Every row gives one point. The points of each table are mixes of a few directions, plus a little noise. How many directions does each table use, and how many do they share? Where both have some left over, give the other angles between the two spaces (their principal angles), to ten degrees, smallest first.

First (5 x 2):
[[  1   7]
 [ -2  -9]
 [  9  43]
 [-13 -60]
 [  4  19]]
Second (4 x 2):
[[  7  33]
 [  1   7]
 [  4  17]
 [-12 -57]]
Directions: first 1, second 1, shared 1

First (6 x 3):
[[ 19 -17  -8]
 [ 42 -36 -17]
 [ 31 -27 -13]
 [-24  20   9]
 [-21  18   8]
 [-48  40  19]]
Second (7 x 3):
[[ -1   3  12]
 [-38  29  -8]
 [ 15 -11   0]
 [ 33 -16  60]
 [ -4  -6 -49]
 [-11  15  34]
 [  7 -14 -49]]
Directions: first 1, second 2, shared 1

First (5 x 3):
[[-16  22  39]
 [ 16 -21 -35]
 [ 20 -28 -48]
 [-25  34  60]
 [  5  -7 -14]]
Second (7 x 3):
[[ -3  -6  -4]
 [ 47  23  45]
 [ 32 -31  10]
 [-11  28   5]
 [-43  47 -12]
 [ 17 -59 -13]
 [-38  -2 -30]]
Directions: first 1, second 2, shared 0; angles 40

First (5 x 4):
[[ -4  -2  11  15]
 [ -5  -2  14  15]
 [ 18   5 -52 -60]
 [ -9  -3  27  32]
 [  0   1  -2  -3]]
Second (7 x 4):
[[ 16   5  20 -14]
 [ 29   7  36 -23]
 [-25  -6 -34  20]
 [ 13   3  16 -10]
 [-24  -7 -29  18]
 [-31  -9 -40  25]
 [ 23   6  29 -18]]
Directions: first 1, second 1, shared 0; angles 90

First (9 x 6):
[[ 17 -14 -26 -22 -60  20]
 [ -9   7  13  10  31 -11]
 [ -2   1   3   2   7  -2]
 [ -1   1   2   2   4  -2]
 [-11   8  16  13  38 -13]
 [  6  -5  -9  -8 -21   7]
 [  4  -3  -6  -5 -14   4]
 [-11   8  17  14  38 -13]
 [  7  -5 -10  -8 -23   8]]
Second (9 x 6):
[[ -2  29 -10  18  -3   4]
 [-44   3 -12  12  -6   2]
 [ 10  -8  52 -12 -28  -8]
 [ -1 -18 -22   8  13  -5]
 [  1  11  -4   4   1   3]
 [ 38  -4  14 -11   2  -3]
 [ 14   1  12 -32   6  10]
 [ -9   6 -10  11   0   0]
 [ -7 -22 -22   3  14  -4]]
Directions: first 1, second 4, shared 0; angles 80

First (9 x 8):
[[ -9   0  27 -18 -32 -23  -1 -25]
 [-17   1  50 -33 -60 -42  -2 -45]
 [ 12   0 -38  25  44  31   2  33]
 [ 13  -1 -38  26  45  32   1  34]
 [  1   0  -2   1   2   1   0   2]
 [ -3   0  11  -8 -14  -9  -1 -10]
 [  7   0 -19  13  23  16   1  18]
 [-10   0  28 -19 -33 -22  -1 -24]
 [  6   0 -19  13  23  16   1  17]]
Second (7 x 8):
[[ -9   0  28 -19 -33 -23  -1 -25]
 [ 11   0 -32  21  37  26   2  28]
 [ 13   0 -41  27  48  34   1  36]
 [-11   0  30 -20 -36 -26  -1 -27]
 [  8  -1 -26  16  30  21   1  23]
 [ -3   1   7  -4  -8  -6   0  -7]
 [-11   0  32 -21 -38 -26  -1 -29]]
Directions: first 1, second 1, shared 1

First (9 x 8):
[[ -4  -2   3   1   8   3   0  -4]
 [ 31  12 -19  -2 -60 -20   7  24]
 [ 29  12 -19  -1 -58 -21   6  23]
 [-13  -5   9   0  25   9  -3 -10]
 [-15  -6  10   0  30  11  -3 -12]
 [-19  -7  12   1  36  12  -3 -15]
 [-23  -8  14   1  44  16  -5 -18]
 [ 21   9 -13   0 -41 -14   4  17]
 [ -8  -3   5   0  16   5  -2  -5]]
Second (10 x 8):
[[ -4  -3   8   0   9   4  -5   0]
 [-22 -16  41  -2  47  17 -27  -4]
 [  1   0  -2   0  -2  -1   1   1]
 [  6   4 -11   1 -14  -5   8   1]
 [-15 -11  28  -2  32  12 -18  -2]
 [-22 -15  42  -3  48  18 -26  -5]
 [ 14  10 -28   1 -31 -12  18   2]
 [ 10   6 -19   0 -22  -9  12   2]
 [  6   4 -11   0 -13  -5   7   1]
 [ 25  17 -48   3 -54 -20  30   4]]
Directions: first 1, second 1, shared 0; angles 30

First (10 x 9):
[[-16 -10  25 -27 -12 -30 -23   2 -59]
 [  9  -7  -1 -35   4  -3  10 -15 -33]
 [ 53 -34 -40 -23  -9 -16 -15   2  24]
 [-12   4   2  42  -8  -3 -19  22  35]
 [ -3  20  -5  14  17  32  32 -10  25]
 [ -2  10   2 -12  12  15  23 -15 -11]
 [  4  -3  -4   5  -3  -3  -6   5   8]
 [-34  20  27  14   5   7   6   1 -17]
 [ 17 -17 -10 -16  -7 -15 -14   2  -6]
 [-16  18   4  39   5  18   6   8  35]]
Second (8 x 9):
[[  2  20 -13  26  17  36  32  -7  45]
 [  0   0   0   0   0   1   0   0   1]
 [ -2 -23  15 -30 -19 -42 -36   8 -52]
 [  0  -2   1  -3  -2  -4  -4   1  -5]
 [  0  -1   1  -2  -1  -2  -2   0  -3]
 [  2  26 -17  34  22  48  42  -9  60]
 [ -1 -12   8 -16 -10 -23 -20   4 -28]
 [ -1  -8   5 -10  -6 -14 -12   3 -18]]
Directions: first 3, second 1, shared 1

First (11 x 11):
[[ 17 -27   2  21 -14  15   0  22 -11   2   3]
 [  6   9  17   6   1  -1  21  -4  -3 -27  -6]
 [-15  30 -32 -23  25 -10 -30 -21   7  27  27]
 [  1  -7  16   7  -2  -1  17  -4   0 -10  -9]
 [ -7 -25   8 -15 -16   5  10  13 -11 -14 -22]
 [ 18  25 -50  -5  30  -9 -17  -5   1  20  36]
 [-32  19  21 -15   7   0 -14 -24  -1  -2   8]
 [ -9  41 -27 -21   6  -5 -23   2   8  -3   3]
 [ -5 -18  14   0  -8  -9  19  -5  11   4 -25]
 [ 17 -34  16  20  -8   9  18  11 -13  -4  -1]
 [  9 -17  16  29 -21   8   0  17  10   7 -13]]
Second (8 x 11):
[[  5   9   3   0  -3  -4 -16   0   4   7  -1]
 [  3  -4   1  13   6  -2   5 -10  24  -8 -10]
 [ -1 -26  25   1   5  20  10  17   1   7  15]
 [ 10   1  24  -9   8  28  -4  10 -23  22  33]
 [ -1   1  -3   1   1  -7 -11  15  12  -5 -14]
 [ 10   6   1  12  20  11   9  -4   7 -12  -2]
 [-26  16 -40 -25 -60 -52  -6 -49 -25  14  -4]
 [ -2   0 -11   7  22   6  10  18  -1 -25 -16]]
Directions: first 6, second 5, shared 0; angles 30, 30, 30, 40, 60

First (9 x 12):
[[ -1  -3  18  -4   7 -16 -15  19  14  22   4  39]
 [-16  -1   1  19 -14  17   4  19 -15  17  -5  10]
 [ 59  20 -32  -8  -3 -14  -5 -28  20 -51  -8 -36]
 [ -6  12   9  27  20  -5 -19   3  -7  14  -2  16]
 [ 11   1   2 -18 -19  17 -20  -4   8  -8   1  -7]
 [  0 -15  -7   2  -3  12 -11 -15   6  17   1   2]
 [ -8  25  10  -7 -21   9  18  31 -19 -30  -2 -14]
 [-11 -15 -10  13  32 -35  44  -4  -6   8   1   4]
 [-28 -25   7 -23   2  16   2 -24  -3  13  11 -14]]
Second (10 x 12):
[[ 17   3  -8   3   9 -15   0  20 -12  -9   6 -26]
 [  7  -3   3  -2   0   0   3   9  -5  -5   2  -7]
 [-31  -5  15  -6 -16  29  -1 -35  22  16 -11  47]
 [  4  -3   5  -4  -3   5   3   5  -2  -3   1   0]
 [ 11  -8  13  -9  -7  11   8  16  -7  -9   3  -4]
 [-37   8 -10   8  -1   3 -11 -47  25  25 -12  36]
 [ 12 -11  19 -12 -10  15  10  18  -8 -11   3  -1]
 [  3 -19  35 -21 -22  38  14  11  -1  -9  -1  22]
 [  4  27 -54  31  35 -60 -19  -6  -4   9   4 -42]
 [ 10   9 -20  11  15 -25  -6   7  -7  -1   4 -24]]
Directions: first 6, second 2, shared 0; angles 40, 50

First (10 x 14):
[[-11   1 -10   9   7   6  21  17  -6  17   2  -4  -5  -7]
 [  2  -1  -4   4 -30  29  29  16 -39 -20  10 -12  18 -34]
 [  5  -2   6  11  36   2 -37 -29  28 -22 -16  11   8  25]
 [-15  14 -15   2  13  -7 -11   2  16  10  -1  10   8   4]
 [  6 -15   3   1  -7  23  30   9 -22  -8   5 -12  -4 -15]
 [  8  -2   9 -25  -2  -8 -20 -19  19 -12   1  11   0   9]
 [  9   9  13   5 -17 -31 -32  -8   1   4  -4  -1  -2  12]
 [ -6   6  -5  -3  20  -5 -19 -11  23   0  -5  11   4  13]
 [ -1  -9   2   7  12  -4  15   8   1  20  -2  -6 -19   7]
 [  3  -1   3 -12 -34  -7  22  16 -21  12  12  -9  -9 -17]]
Second (9 x 14):
[[ -3  13  -1   8  -2 -21 -25  -4   9   8  -4   4   3  10]
 [ -8  -1  -5  37  32  -2  -2   7   4  18 -12  -5  -8  15]
 [ -9  -2  -9   9   6   3  23  18  -7  22   2  -6 -10  -4]
 [ -5  18  -5 -30 -14 -17 -28 -13  22  -5   5  19  14   1]
 [ -8  -9 -12  21  33  30  20   7  -2  -5  -5  -3   4  -4]
 [  8 -14   3 -60  -7  23  15 -18  17 -26  13  15   2 -12]
 [ 14  -7  14   2  -3   3 -14 -15  -3 -22  -4  -2   4   5]
 [  4  10   4 -11 -40 -10  -4   4 -18  -6   8  -2  10 -15]
 [  8  -9  11  24  -5  -8  14  13 -22  17  -3 -19 -19   3]]
Directions: first 5, second 5, shared 5

First (9 x 14):
[[ -6 -18  16  33  25  19  21  17   0 -34 -34 -52 -22 -29]
 [  2  16  -3 -25  -4  -1  -7 -21   4  18  18  39  23  34]
 [ -3   5  12  -4  17  13  12  -9   3  -9  -3   3  10  13]
 [ -1  15   0 -24  -2  -4   2 -12   2  10  23  28  18  19]
 [ -2   9  12 -11  17  15  10 -17   5  -4  -1  15  18  26]
 [  0 -17 -13  23 -18 -22  -4  36  -9  -7  -2 -44 -36 -56]
 [ -3  18  -3 -28  -8 -20   9   3  -1   8  40  16   9  -3]
 [  3  -4  -1   6   2  11 -10 -12   3   4 -17  10   4  19]
 [  9 -23 -23  29 -28 -11 -32  15  -6  14 -24 -17 -28 -23]]
Second (8 x 14):
[[-17  11  42  -6  57  29  60   0   6 -49  -1 -28  14  -1]
 [  1  -1   1   2   2   2   0  -2   1  -1  -4  -2   0   2]
 [  4 -12 -13  16 -17  -9 -16  12  -4   8 -10 -12 -18 -18]
 [ -3   4  -3  -5  -6 -15   7  15  -3  -3  18 -10  -6 -21]
 [  4 -23  -3  35   0  11 -13   7  -2  -5 -39 -25 -20 -10]
 [  7  15 -23 -30 -36 -27 -27  -9  -2  39  37  47  13  16]
 [  0  -6   9  11  16  19   4  -8   3 -10 -22  -6   2  12]
 [  3  12  -9 -22 -14 -10 -13 -13   1  22  22  33  14  20]]
Directions: first 3, second 3, shared 3

First (11 x 18):
[[-18 -14  13   4  25  11 -16   9  -6 -11  22  25  -2   4   1  13  -7  -4]
 [-49 -14  21 -17  55  16 -19 -12   5  23  24  43 -32 -16 -36  40  31  -8]
 [ 21  26  -7 -22 -29  17  23   5   8  13   8 -36   1  14  15   8  -4   5]
 [ 20   9  -5  -3 -35  -3  27   9  16   9 -23 -12   7  18  22 -14  -6  13]
 [ 19  43 -20   1 -43 -10   6   8  11  19 -33 -36  -8  27  16 -15  -3   7]
 [ -1 -27 -33   7 -11 -21 -32 -24 -43  20 -22   4  33 -31 -12 -25  45 -16]
 [-18 -32  12  25  28 -14 -18   2  -6 -21  -4  41   4  -8  -6  -9  -6  -2]
 [ 29  21 -17  14 -24 -18   4  -5  -4 -19 -15 -41   7  -2   3 -23 -18   0]
 [ 17  32  -1  -4 -13   2  15   3  14  -6   2 -34 -13   9   2   3 -18   4]
 [-10 -27  22  -6  29   6  20  -9  13 -12  14  26  -6 -21 -15  12   1   4]
 [-10 -17  14   3  18  15  -9  13  -7 -16  28  21   7   6  10  11 -14  -2]]
Second (11 x 18):
[[-14 -18  15 -28  21   1  -4   3   2  36   4  23 -15  -7 -14  26  22  -7]
 [-50  12  -9 -14  29   4 -55  -8 -18  52   3  24 -29  -2 -32  28  53 -18]
 [ -4  -5   4  -8   6   0  -1   1   0   9   0   7  -4  -1  -5   8   7  -2]
 [ 45 -24  20  -2 -18  -3  57  12  21 -33   0  -9  22  -4  24 -14 -43  16]
 [-27 -23  20 -42  33   3 -14   2  -3  60   4  38 -25 -11 -25  41  37 -13]
 [  1  39 -35  45 -23   0 -22  -9 -10 -42  -4 -35  12  15   9 -35 -13   3]
 [  5  16 -13  22 -14   0  -3  -2  -2 -25  -3 -18  10   5   9 -18 -11   4]
 [ 20 -16  14  -7  -5  -2  29   6  11  -9  -1   0   8  -4   8  -1 -17   7]
 [ 29 -12   9   1 -13  -2  35   6  12 -25   0  -8  15   0  15 -11 -27  10]
 [-13  25 -22  21  -4   1 -26  -7  -9 -10  -2 -13   0   7  -3 -12   6  -3]
 [  8   7  -7  13 -10  -1   3  -2   1 -20  -1 -12   8   4   7 -12 -12   4]]
Directions: first 6, second 2, shared 1; angles 30

First (9 x 20):
[[-15  10  14  -8  -4 -19   2  -4   5  -5   6   3 -17  -8  -2   6  -1   0
    3  -9]
 [-15   3  18  -2   3  24   8  16  -4   7  -7   6  38   8   7 -19  -8 -25
   10   3]
 [-19  13  15  -3   4 -13   0   5   4  11   6   4 -24  -7  -2  12  -5  -5
    7  -8]
 [  7   3 -11  -1 -19  10 -17 -12   4 -16   7   7   2  -1   8   1  12   5
   -9  -1]
 [ -5  -5   4  -5  10  -5  20  10  -2   6  -2   2  13   7 -11 -13 -17 -13
    4 -12]
 [ 20  -2 -19   4  -2  -9  -4 -16  -1   5   4  -1 -22   7  -6  12   2  24
   -5  -1]
 [  1 -14  -5   4  11   5  10  17  -2  -3  -6  -6  18  -5  -5 -11  -6 -14
   -4   0]
 [  7   2   4   0   0 -20  -1 -16  -1  -3  -4 -12 -21  -2   0  12  10  24
    3  12]
 [ 19  -9 -22  13  -3  26 -17   1  -4  -4  -4  -2  13   0  10   1  14   4
   -9  16]]
Second (8 x 20):
[[-11   2  -9   4  -3   8  -3   3   5   2   3   3  -7  -5   2  -3  -1  -7
   -3   0]
 [ -9   0  -7   2  -3   9   1   3   4  -1   0   2   3  -2   2  -9  -2  -8
   -2   1]
 [ 44 -15  -1  -1   4 -43   6 -35  -8 -17 -14 -32 -21   6  -9  16  22  60
    0  24]
 [  2   0   8  -3   2   0   2   3  -3   1   0   2   9   4   0   0  -2  -3
    2  -3]
 [  0   2  16  -6   3   5   2  10  -5   4   2   8  19   6   0  -2  -7 -13
    5 -10]
 [ -2  -3  -7   2  -3   2   3  -3   2  -4  -3  -3   1  -1   1  -7   1   1
   -2   5]
 [-19  12  -8   6  -1  10 -14  11   7  13  13  13 -24 -13   4  13  -4 -16
   -3 -10]
 [ -4   1   9  -4   1   9   4   9  -2   2   0   7  19   5   1  -8  -7 -14
    3  -7]]
Directions: first 6, second 3, shared 2; angles 60

First (9 x 24):
[[  1   0   0   0   0   0   0   0   0  -1   1   0   0   0   0   1   0   0
    0   0   0   0   0   0]
 [ -3   0   1  -1   0  -1   1   0  -2   0  -2   0  -1   0   0  -2  -1   0
    0  -1   0  -1  -1  -1]
 [ 60  12 -13  33   4  34 -34  22  36   2  40  -5  37  -7   5  49  21   2
   -6  10  13   7  25  21]
 [-36  -7   8 -19  -2 -20  20 -13 -21  -1 -24   4 -22   4  -2 -30 -13  -1
    3  -6  -8  -4 -15 -12]
 [  2   0  -1   1   0   1  -1   1   1   0   1   0   2   0   0   1   1   0
    0   0   0   0   1   1]
 [ 15   3  -3   8   1   8  -8   5   8   1  10  -1   9  -2   1  12   6   1
   -1   3   3   2   6   5]
 [-30  -7   7 -17  -2 -18  17 -11 -18  -1 -21   3 -19   3  -2 -25 -11  -1
    3  -5  -7  -4 -13 -10]
 [-46 -10  10 -25  -3 -26  26 -17 -27  -2 -30   4 -29   5  -4 -38 -16  -2
    4  -8 -11  -5 -19 -17]
 [ 37   8  -8  20   2  21 -21  14  22   2  25  -3  23  -4   3  31  13   2
   -3   6   8   5  15  13]]
Second (9 x 24):
[[-15   4 -23 -39 -23  22  19   5   3  -3   8  -5 -14  15   8   1  -9 -22
    1  11   0  -1 -15 -15]
 [-11   5  -2   5   0   4  -5 -10 -15  -1   3  -5  -1  12  -6   4  -4  30
   -5 -17   3  15  10   9]
 [  7  -5   6  -1   3  -6   8   5   9  -7   3   2  -3 -12  -5  -1   4 -21
    0  11   0 -12   0  -3]
 [  0  -8  20  58  35 -11 -27 -14  -7  12  -4  -3   3   8 -18   6   6  50
   -3 -25  -2   9  32  36]
 [-11   4 -18 -33 -17  18  25  -1   3 -15  14  -2  -4   7  -1  11 -14 -25
    4  11   4 -11  -4 -12]
 [ 12   2  10   1   0 -13   4  -1  -2 -12   0   7  16 -20  -3   2   1  -5
    1   2   5  -5   1  -7]
 [  5   2   7 -18 -14 -12   7   6  -7 -11  -1  -1 -15 -15  -2 -17  14 -10
  -15   6   2   6 -12 -15]
 [ -3   7  -4  28  13   5 -28 -10  -8  22 -12   2  29  17  13  11 -12  44
   14 -24  -1  16   8  17]
 [ 15 -11   5  -1   4  -8  -1  21  24  14 -12   5 -11 -13  13 -16  15 -42
    4  25  -9 -16 -19 -10]]
Directions: first 1, second 5, shared 0; angles 60

First (11 x 32):
[[  8  -3  15  13   4   1   7  11   1  -5 -24   1   0  -6  -5  -3 -20   2
    7   7  -6 -12  10   2 -11  -1 -15   1  -6  -4  -2  -7]
 [ -4 -11 -15 -22  -3 -14  -8 -12  20  -1  -1   4   1   7  26   5   0 -14
  -16  25 -14  -4 -31 -11  28  -9  26 -13  16  14  17 -20]
 [ -9 -15  -8  35   3  22  -3  15 -45  11  -6 -20 -12  16 -39 -27 -21 -10
    5  -7  27  -9  15  14 -48  -8 -60   6 -11   2 -25  48]
 [  1   0   7  -1   2 -11   1   4  14  -4 -16   7 -10   3  -3  -2 -12  -4
    1  10 -11 -10  -3  -3   5   1   0   1   2   0   2  -4]
 [-10   5 -14 -13  -4  -7  -7 -11   3   5  22   2  -7  11   1   1  18  -3
   -6  -6   3  10 -12  -1  12   3  15   2   5   5   1  14]
 [  4   3   4   3   0   8   2   0  -7  -1   4  -2   9  -8   2   4   5   7
    4  -8   4   5   9   1  -5   1  -1   1  -3  -4  -1  -3]
 [-21   3 -41 -25 -11   1 -15 -25 -12  12  56  -9   0  18  11   1  44  -7
  -16 -14  18  26 -27  -1  19  -2  26  -2  11  15   3  24]
 [  7   6  23  11   6  -8   8  13  10  -6 -24   9 -11  -3 -15  -2 -18   5
   13   1 -10 -12  16   2  -8   8 -11   8  -8 -10  -6   0]
 [ 10   3  21  10   5  -2   8  10   9  -6 -24   6  -2  -8  -6   1 -18   6
    9   3 -10 -10  14   2  -7   4  -9   3  -6  -9  -1 -11]
 [ -3  12  -2 -21  -2 -14  -3 -10  21  -2  14  11  -4   0  10   9  19   3
   -2  -4  -9   9 -10  -5  26   8  31   1   6  -1   8  -6]
 [ 18  -3  11  10  -1  23  10   3 -14  -5  -4  -9  34 -28  18  14   1  16
    3  -6   7   6  19   2 -10  -5  -4  -6  -6  -8   5 -29]]
Second (11 x 32):
[[  7  15  27  17   4  11  14  14  -2  -8 -15  10   2 -15 -16   1  -9  16
   18 -18   1  -3  33   7 -20   7 -17  12 -12 -17 -14   1]
 [ 24  -6 -13 -11   2 -35 -19 -19  -2   6  30 -34   4   3  -1   8  34  12
   -7  -5  -8  17 -10   0  35  26  29  -5 -16  -7  27   5]
 [-11   9   0  -2   2  14  16   2  21   5  10  11   5  -9  32  16   4  -9
  -10   7   3  11 -13  -8  -3   2  19  -2  14  10  -8 -34]
 [  5 -24 -15  -4  -3 -13 -19  -6 -15  -1 -12 -14  -2  15 -11 -13 -12  -8
   -6  17  -6 -15 -12   1  10 -13 -11 -10  -1   5  15  16]
 [-17  13   3   1  -2  15   7   6   0  -2  -1  20  -9   4  -9  -5  -2  -1
    7 -11   8  -2   8   3 -13  -7 -10   9   6   0 -18  15]
 [-14  18   4  -2  -1  11   9   2   6   1  13  16  -5  -2   1   3   9   1
    4 -15   7   9   6   0  -7   3   5  10   4  -1 -15   4]
 [ 21 -18   5   8   6  -3   6   2  10   1 -16 -16  18 -17  30  13 -14  -4
  -11  27 -10  -2  -9  -7   3   2   8 -16   0   5  16 -48]
 [  7   8  -9  -9  -3 -25 -23 -12 -20   0  25 -13 -13  16 -41 -11  28  17
   11 -29   2   8  12  10  19  15   1  10 -19 -16   8  55]
 [-19  12  -8  -9  -3   8   5  -3  10   4  18  14  -6   5  11   4  12  -7
   -5  -6   7  10 -10  -3   1   0  14   3  13   9 -10   0]
 [ 12 -22  -4   4   1  -6  -6   1  -6  -1 -19 -13   7   1   2  -5 -18  -5
   -5  21  -8 -13  -8  -2   3 -10 -10 -11  -1   3  13  -9]
 [-15  -6   6   9  -2  24  11  14  -3  -5 -32  21  -2   0   1 -11 -34 -13
    3  13   3 -21   3   0 -25 -25 -28  -1  13   8 -15  -3]]
Directions: first 4, second 4, shared 2; angles 30, 90

First (9 x 32):
[[-17  21  45 -14  42 -13 -13   7  24   5  13  -2 -12 -37  -1   4   9 -18
  -23 -28   2  -5  20 -21   5  -8  25  46   4  -2 -30  25]
 [ 17 -11 -31   4 -31   4  16   0 -27  -2  -6  -1  19  23   1  -7  -6  15
   14   9   5   3 -12   2   8   2 -19 -20   1  -8  14 -23]
 [ 32 -29 -60 -12 -26  26  -3 -38 -23 -17 -23 -20 -21  20 -30  17  -7  -4
   25   3 -18   8 -34  31   1   3 -29 -54   9  28  -1  -1]
 [-23  43  -9  23   6  -5  15  -2  -5 -17  13  -8  19  34  -6 -29  41  25
    6 -16  20  -9  18 -41  21  32 -28  37  20  -8  -6 -52]
 [  1  15 -24  12 -16   0  18  -1 -22  -9   3  -6  22  31  -3 -19  16  22
   12  -5  14  -2   1 -21  18  16 -26   8  12 -11   3 -41]
 [ 17  -9  12 -19  -3 -10   7  15 -15  14   3   2  15 -21   8   4 -18  -5
   -8 -11   5   3   0  -9  11 -21  13  12  -3 -17  -9  13]
 [ -1 -27  -2   6  -9  10 -13  -4  18   4 -12  12 -20  -2   7  14 -18  -9
    4  33 -18   5 -11  42 -31  -6  12 -43 -19  16  24  23]
 [ 10  -2  16 -16   5 -10   4  13  -8  11   5   0  10 -21   6   3 -11  -6
  -10 -14   5   1   3 -12  10 -16  13  18  -1 -14 -12  13]
 [-36  -2  51  13  32  -4 -29   9  58  10   3  23 -33 -26  19  12  -5 -20
  -18  27 -16  -3  15  30 -43  -3  40  -5 -24  16  16  42]]
Second (9 x 32):
[[ 16 -17  -1 -29  20  10 -20 -23   9  -3  -9 -16 -37 -33 -22  28  -9 -28
   -4 -19 -21   3 -14  17  -3 -15  10 -11   3  24 -29  41]
 [-25  30   2  38 -12 -13  23  23  -4  -2  13  12  39  41  21 -34  25  35
    6  12  25  -7  21 -30   7  25 -17  25   1 -26  25 -56]
 [  4  -9  -1   3 -13  -2   5   9  -8   5  -1   8  10   4  11  -1  -9   5
    1  12   2   2  -4   5  -3  -6   2 -10  -7  -7  14  -3]
 [ 34 -53  -6 -10 -42   0   6  22 -19  24 -12  19  14 -11  26  14 -53  -6
    2  36  -9  10 -21  41 -17 -37  20 -49 -28 -14  34  26]
 [ -7  15   1 -12  32   6 -14 -23  13 -14   0 -18 -28 -13 -24   9  20 -15
   -4 -27  -7  -4   2  -8   6   8  -4  17  16  22 -32  12]
 [ -6  15   3 -14  35   8 -18 -27  16 -15   0 -22 -30 -16 -30  11  20 -19
   -5 -32 -10  -4   1  -9   7   9  -4  18  18  23 -37  15]
 [-19  30   4   2  30   2  -8 -17  13 -17   6 -16 -17   2 -22  -6  32  -2
   -4 -24   3  -7  13 -23  11  19 -10  30  19  14 -26 -10]
 [-18  17   1  32 -21 -12  23  25  -9   4   8  15  40  34  25 -29   9  32
    6  19  21  -4  15 -19   3  16 -11  10  -5 -25  30 -46]
 [ 20 -35  -2  -7 -25   0   6  13 -13  17  -9  11  12  -7  18   9 -35  -3
    2  22  -5   7 -13  25 -12 -22  12 -31 -19 -10  21  17]]
Directions: first 4, second 2, shared 2

First (8 x 32):
[[  2  -5  -3  -4  19   7 -10  -7  -1   3  -7   4 -18  11  -3  -3   4  -5
  -12  -8   0   3  19   9  -6   1  -3   9   8   9  10   4]
 [ 13  -5  16  10  24  26 -42  -8 -14 -17 -17  -7 -14  -5  14   8  25  -4
   -5  -8  10   8   6 -11   1  -8  -8   1   8   0  -7  32]
 [-15  -3 -31 -25   7 -23  40  -6  19  30   9  20 -21  33 -29 -18 -27  -5
  -20  -6 -15  -5  35  37 -16  17   6  18   8  20  34 -39]
 [  5 -10  -5  -8  42  17 -23 -15  -3   3 -16   8 -39  24  -7  -5  10 -11
  -25 -17   1   6  40  19 -13   3  -6  19  18  19  22  10]
 [  6   5  17  15 -19   4 -10   8  -9 -16   2 -12  25 -25  16  11  10   7
   19   9   7   0 -32 -25  13  -9  -1 -16 -11 -17 -24  15]
 [  3   0   6   5   0   6 -10   1  -4  -7  -3  -4   3  -6   6   4   6   1
    4   1   3   1  -6  -8   3  -3  -2  -3  -1  -4  -7   9]
 [-11  14  -2   5 -59 -31  45  21   9   3  26  -6  51 -25   2   2 -22  14
   31  24  -6 -10 -49 -16  15   0  10 -22 -25 -22 -22 -26]
 [ -2   3   0   2 -14  -7  10   5   1   0   6  -2  13  -7   1   1  -5   3
    8   6  -1  -2 -13  -5   4   0   2  -6  -6  -6  -6  -5]]
Second (10 x 32):
[[ 10  -8  22   6   6 -17  23 -13  11 -18  -8  -4 -19 -19  13 -17 -10  -8
  -21  -3 -20 -11  21   8 -11  16   5  22  11   6  33 -13]
 [  2  13  -9 -12  -6  -1 -14  22  -9  20  -5   3  12  18 -10  16  12  -6
   16  14  22  19 -22  -5  18   1   2 -13 -11 -11 -28   7]
 [ -1  -4 -10   6  -6  20 -24  10 -14  12   3  -5  25  11   1 -13  10  10
    2  -7  20  -9 -35  -5   4  -6 -13 -20   5   1 -20  -3]
 [-19  17 -26 -17  -2   5  -1   1   2   8  15  14  -7  12 -23  51   3   3
   32  11  -2  28  21  -7   4 -23  11  -9 -27 -11 -24  28]
 [-14  -6 -18   6   0  25 -12 -12  -5  -2  17   1   9   1  -3   5   0  17
    5 -14  -3 -10   1  -4 -10 -23  -7 -14   0   4  -8   8]
 [ 20   2  44  -6  12 -54  54 -15  30 -30 -22   1 -50 -30  15  -6 -19 -29
  -23  15 -39   6  56  16  -9  37  22  52   4   3  60 -15]
 [  8  -4  15   1   3 -15  13  -4   7  -8  -8  -3 -11  -9   8 -10  -5  -7
  -11   1  -9  -3  10   6  -2  14   4  14   5   3  19  -8]
 [  3  -6  -2   8  -4  13 -16   7  -9   7  -1  -7  18   6   4 -17   6   6
   -4  -8  15 -12 -28  -2   2   0 -11 -12   9   3  -9  -8]
 [ -7 -17 -12  20  -3  34 -25  -6 -15   3  13  -9  28   2   7 -28   4  22
   -8 -24   9 -29 -29  -4  -9 -15 -19 -21  15   9 -10  -7]
 [ -1  13  -4 -13  -1 -10   0  10   2   9  -3   5  -5   8 -10  23   4  -8
   12  14   6  21   3  -2  10   1   8   0 -12  -8 -12  10]]
Directions: first 2, second 3, shared 0; angles 60, 80
